Each wall is flat, endless, passes through zero and stands at right angles to its row. A trip goes straight from one point to another. List the walls that it crosses, first one first.

Walls:
(1): [-0.21  0.42]
(2): [0.31 0.25]
(3): [0.25 0.53]
(4): [0.52 0.32]
Trips:
[-0.45 -0.44] to [-0.81 -0.13] -> 1
[0.16 0.27] to [ 0.01 -0.49] -> 1, 3, 2, 4
[0.44 0.03] to [ 0.97 -0.51] -> 3
[-0.15 -0.67] to [-0.06 -0.21] -> none
[-0.25 -0.65] to [-0.09  0.62] -> 1, 3, 2, 4

Walls:
(1): [ 0.62  0.03  0.69  0.49 -0.68  0.16  0.37 -0.21 -0.28]
(2): [ 0.63  0.22 -0.49 -0.26  0.12 -0.88 -0.09 -0.21  0.04]
(3): [ 0.14  0.43 -0.73 -0.20 -0.12  0.22  0.27  0.24 -0.24]
(4): [-0.01  0.13 -0.63  0.84  0.67  0.03  0.55  0.12 -0.49]
Trips:
[-0.48 -0.62 -0.05 -0.34  0.50 -0.41 -0.50  1.06  0.24] to [ 0.29  0.57  0.27 -0.12 -0.18 -0.07  0.46  0.25 -0.53] -> 2, 3, 4, 1
[-0.18  0.24  0.99 -0.37  0.78  0.46  0.62 -0.26  0.47] to [-0.04 -0.60  0.33  0.14  0.10 -0.06  0.09 -0.52  0.47] -> none
[-0.03 -0.03  0.06  0.38  0.06  0.99 -0.24 -0.04 -0.14] to [-0.45 -1.24  0.00  0.09 -0.41  0.74 -0.12 -0.72 -0.15] -> 3, 4
[-0.32  0.12  0.35  0.44  0.10 -0.28  0.62  0.25  0.07] to [ 0.40 -0.31 -0.14 -0.13  0.60 -0.67  0.20 -0.82 -0.03] -> 2, 1
[-0.19  0.00  0.07 -0.07  0.24 -0.14  0.22  0.42 -0.62] to [-0.65  0.78 -0.38 -0.07  0.23 -0.04  0.39 -0.13  0.18] -> 2
